Each point is reached from the start by the listed moves, each made once or not at all, plus a little noise. Is the number of moves made odd or even? Then give how often each move was made.

Moves:
(1): [-7 54 -7]
(2): [-38 -12  48]
(3): [25  3 39]
Start: [ 13 -41  -7]
Points:
[-30  -1  40] -> even (1, 1, 0)
[-23 -47  35] -> odd (0, 1, 0)
[31 12 30] -> even (1, 0, 1)

Moves:
(1): [-12 -27   8  15 -15 -10   6  -5 -24  23  33]
(2): [  3   3 -42  -7 -27 -26 -20 -18  44  42 -35]
(3): [ 38  -5  19  24 -12  -6   5  -4  12   3 -26]
(4): [-13  28  -9  14   9 -15   3  18 -17  33  11]
(5): [ -6   9 -20  -9 -23 -56  -8  18   6 -23  26]
(6): [ 44   9   5 -10  37   7  55 -34  27  21 -26]
(7): [-28  23   2  -7 -34   9   7 -29   7 -28 -27]
(8): [ 28  22  -1   2 -17  16  20   5   5  13 -11]
(9): [-20 -28 -16  13  -5  25  -4   3   4 -13  -3]
(10): [-24 -11   9 -22   8  26 -13  51   4  -5  -5]
(11): [-28  23   6  28 -30  23 -14   9  11  -4  11]
Start: [  3  -7  10 -13 -12   0 -13 -26  20  -6  -6]
Points:
[-41  -1   4 -26 -59  75  -2   3  39 -40 -50] -> even (0, 0, 0, 0, 0, 0, 1, 1, 1, 1, 0)
[ 34   3 -41  -7 -76 -46  24 -89 121  -3 -96] -> even (0, 1, 1, 0, 1, 1, 1, 0, 1, 0, 0)
[-36 -20   7  21 -73  11 -46  51  56 -48  -3] -> odd (0, 0, 1, 0, 1, 0, 0, 0, 1, 1, 1)

Moves:
(1): [ 30  27  17  -2 -21  11  -5   4  -6  29  -3   2  -3   7  10 -13  26   4
  15 -17   4   5 -14 -19   3]
(2): [ 13 -16   5 -25  -5   6  -2 -12   4 -19  19  29  -8   3 -28  -6  25   0
 -17  -4  -8  -8  14  15  34]
(3): [  1 -31   3  12 -14  40  -7  -9  -2  18  17   6  -6   2  -4  20  -5  27
  10 -26  -2   6 -18  15  -7]
(4): [  0   7   4   0   1  -5  -5   3 -18  10  -8  -3  -3  19   0   2  -7  10
 -24  -9  27  -6   8  -2   0]
(5): [ 45  -9   3 -17  20  18  23 -15   7  -5 -12 -10   6   4 -20 -12 -13  -2
  14  15 -19   6  -8  18 -15]
(6): [-25   2 -18  -1   7   5  20  -8  11   4  14  -3  17  -6  27  13 -14   1
   5 -15 -21  11 -17   6  -2]
(7): [  3   5   9  -3 -13  15  -8 -22   9   7  32   8 -10  -3 -17  -4   3 -12
 -16  -6   4 -19  18  -4  -2]
(8): [  0 -10  -6   6 -21  -6  14  12   2 -28  20   5  -3   3  -6 -23 -16  12
 -26 -13  -5   2   1 -21 -30]
(9): [-26   5  20   3  -2  27 -22 -11  12  21  11   9  -1  -6  -7 -16 -11  14
  32   1  -7  -1  20  14  29]
(10): [-11   7  20 -16  -5   4  -2   2  -7   2  -9   0   0   6  -4  -1 -20   2
   0  20  10   5 -11 -16 -16]
(11): [  1  -1   4   9  -2   4 -21  -2   1  11  12   9   4   4  15  -3 -18   6
   4   0   2   0 -21  -3 -14]
(12): [-18   5  -4 -13 -15 -11  -2 -17   0  16   2   1   8  -9  -8  -7   3  11
   2   5  12   8   4  12   6]
(13): [ -4  -7   4  -2 -24  -6  13 -16  -2   6 -20   9  19  -8 -10  -3 -11   8
  11   5   8  -1   9  32 -11]
(14): [  9 -11   2 -34  15  30 -16  12   4  13  -3  17 -32  33  -7  -2   8  24
   3  17 -16 -17  28  -2   5]
(15): [  3  10  12   7  18   9  -3  -4  -8   7  24  -9  12  -1  14   7  10  -2
  11   9   7  -6 -12 -15  -9]
(16): [  6   6  -3   9  -6  -6   0  24  -9   0 -14   6   6  -2  -7  -5   2  -2
   1   3 -26  10   0   2   4]
(17): [ -8 -13   9 -18  -8  13   0  -7  16  -6  11 -13  -1  11   2  -1 -10  16
  -2   5  -3   6   2  20 -24]
(18): [  6   0   4 -18  -3 -21  -4  -7  -2   2 -12  -4  -2  -7  -5   5  -4  13
 -12  -1   8  -6   7   0   2]
(19): [  5  23   4  -4   9  22  -7 -25  -9   4   0  -2   0   6  -6  -7  17  -6
  18 -10   1 -13 -19   6  -2]
(20): [  2  33  -6  13 -20   2 -30  12  -9  16 -19 -15   6  20  12   6  -9  14
  29  16   8  11   7 -18   5]
(21): [ -9 -22  -4  -4  -2  -9  -7   1  14  25   3  -5  21 -17  -4  -1   0  -8
  18 -16 -10  -1  11  -1  31]
(22): [-15  -3   4   1   1  -9   4  -2  10  -2  -6  -2 -10  13 -11  11  -1   9
   4  -1   5   2  11   9   0]
(23): [ 34 -22  -2  -9  -5  -4  10  -6  -4  10  16 -12  -8  -1  -6  17  14 -10
  27 -24  11   4  22  16  -9]
(24): [  7  15   4 -17  11   9 -10  16  16  -3  -3  -2  -5   5 -13  -2  10  12
   8  -1   6   2   7  -9  -2]
Start: [  1 -25  -1 -10   8  -7  12   6   4  -3  14  10  -6  -7   0  -6  38   6
  -5  -5   3  20  14 -27  22]
Points:
[-15   5  38 -54 -39  20 -15 -57  19  81  47  -5  -2  19 -32 -23  70  31
  12 -55  42   3  35  -7  37] -> even (1, 0, 0, 1, 0, 0, 1, 0, 0, 0, 0, 1, 0, 0, 0, 0, 1, 0, 1, 0, 1, 1, 0, 0)
[-65  14 -12  -7 -43   8 -11  -2   3  36  35   6  14  13  15 -31 -16  68
  14 -18  16  42  37 -35  29] -> even (0, 0, 0, 1, 0, 1, 0, 1, 1, 0, 0, 1, 0, 0, 0, 0, 0, 0, 0, 1, 0, 0, 0, 0)
[ 115  -30   72 -104  -30   85   24    7   23   27   50    8  -27   44
  -67  -48   42   56   39    5  -16   18   57  -25  -81] -> even (1, 0, 0, 0, 1, 0, 1, 1, 0, 1, 0, 0, 1, 1, 1, 1, 1, 0, 0, 0, 0, 0, 1, 1)
[ 102   -3   60 -108  -33   17   17  -70    0   41   28   19  -29    9
 -104  -28   89   12   32  -25    5   18   41   13   25] -> odd (1, 1, 0, 0, 1, 0, 1, 0, 0, 1, 0, 1, 0, 0, 0, 1, 0, 1, 1, 0, 0, 1, 1, 0)
[ 16 -38  61 -76 -73  26   3 -46  17  62  33  -4  18 -12 -36 -51  20  49
  75 -58  17  22  41   3  -5] -> even (1, 0, 0, 0, 0, 0, 0, 1, 1, 1, 0, 0, 1, 0, 0, 0, 1, 1, 1, 0, 1, 0, 1, 0)
[  12 -121   42  -87  -25  114  -26  -69   36   65   68   50  -19   15
  -70   -7   66   72   95  -61  -22   -3   82   91   67] -> odd (0, 1, 1, 0, 0, 0, 0, 0, 1, 0, 0, 0, 1, 1, 0, 0, 1, 0, 1, 0, 1, 0, 1, 0)
[  26  -77   -1 -118   14    9   44  -38   60   25   49  -10    9   17
  -64    9   46   44   33  -52    0   45   68   56   42] -> even (0, 1, 0, 1, 1, 1, 0, 0, 0, 0, 0, 1, 0, 0, 0, 0, 1, 0, 0, 0, 1, 1, 1, 1)
[ 63  -1  17 -88 -31  15 -43  15 -13  28  67  30 -40  51 -74 -20  79  75
 -22 -17  34  -6 113 -55  26] -> even (0, 1, 0, 1, 0, 0, 1, 1, 0, 0, 0, 1, 0, 1, 1, 1, 0, 1, 0, 1, 0, 0, 1, 1)
[ 63 -21  29 -29 -27  31 -19 -80 -33  89  14 -23  19  29 -27  34  13  86
  93 -26  70  25   3  43 -33] -> even (0, 0, 1, 1, 1, 0, 0, 0, 0, 0, 1, 1, 1, 0, 1, 0, 0, 1, 1, 1, 0, 1, 1, 0)
[ 26  -2  23 -17 -65  24   9 -44  -8  79  27  -3  41  35  14   0 -20 114
  38 -36  35  46 -34 -11 -51] -> odd (1, 0, 1, 1, 1, 1, 0, 1, 0, 0, 1, 1, 1, 0, 1, 0, 0, 1, 0, 1, 0, 1, 0, 0)
[  44   36   69 -105   -5  103  -64  -21   45   79   71   43   -1   54
  -57  -58   34   83   85   -9  -52    5   33  -67   47] -> even (1, 1, 0, 0, 1, 1, 1, 1, 1, 1, 1, 0, 0, 1, 1, 1, 0, 1, 1, 1, 1, 1, 0, 1)
[ 76  78  38 -50 -28  27 -16 -19   3  40  20 -14   2  32 -53 -51  70  54
  44  -8   6  22  14 -64 -18] -> even (1, 0, 0, 0, 1, 0, 1, 1, 0, 0, 0, 1, 0, 0, 1, 1, 0, 1, 1, 1, 0, 1, 0, 1)
